Each row of a before or after table is a point. One or more steps were done to the points. Then noise was added and the rows were shuffled. The steps act on how far a point lies along the listed directions, d1 being the first. Write out the steps. A step turns or swaps two directions, mirrors them in a line or flattens them onto one, adds a multiple of one to another, or multiplies one. Angles are multiples of 10 degrees, from the lower direction toward the higher: turns from -170 to 170, lines from 10 to 170 but not 90. Use the fewest steps. Two steps may share a direction if one is a turn and the other turns, adds or multiplies; they go together, in the order done. Otherwise the lowest direction goes first.

Directions:
(1): -0.41; -0.19; 0.29
(2): 0.00; -0.45; -0.29
Before:
-0.50; -0.61; 0.12
-0.45; -0.31; 0.38
-0.16; 0.10; 0.35
-0.09; 0.28; 0.36
-0.06; 0.32; 0.34
-0.37; 0.16; 0.44
-0.45; -0.43; 0.25
-0.31; -0.15; 0.05
-0.02; -0.19; 0.19
-0.22; 0.17; 0.24
0.00; 0.47; 0.38
After:
0.15; 0.44; 0.15
0.28; 0.31; 0.05
0.49; -0.14; -0.60
0.36; 0.48; -0.08
0.54; 0.14; -0.34
0.27; -0.06; -0.02
0.16; 0.06; -0.29
0.07; 0.52; 0.33
0.12; 0.39; 0.19
0.14; 0.34; -0.04
0.54; 0.01; -0.43
Steps: multiply d1 by -1

Directions:
(1): 0.59; -0.09; -0.10; -0.12
(2): -0.16; -0.49; -0.03; -0.35
Before:
-0.40; 0.24; -0.04; 0.32
-0.52; -0.18; 0.04; 0.23
0.00; 0.21; 0.25; 0.19
-0.31; 0.35; 0.07; 0.36
-0.06; -0.11; 0.00; -0.17
-0.51; -0.73; 0.14; -0.46
-0.25; 0.16; -0.04; 0.38
-0.16; 0.40; -0.11; 0.11
-0.29; -0.02; 0.00; 0.12
1.07; 0.16; -0.25; -0.11
-0.35; -0.03; 0.21; 0.01
After:
-0.29; -0.03; 0.24; 0.02
-0.07; 0.19; -0.02; 0.23
0.02; 0.28; 0.18; 0.19
-0.49; 0.17; 0.07; 0.27
-0.40; 0.24; 0.00; 0.35
-0.36; 0.09; -0.02; 0.34
0.86; 0.44; 0.05; 0.31
0.01; 0.28; 0.03; 0.54
-0.01; -0.80; -0.19; -0.73
0.19; 0.08; -0.03; -0.02
-0.42; 0.18; -0.09; -0.03
Steps: mirror d1 and d2 in the line at 30 degrees
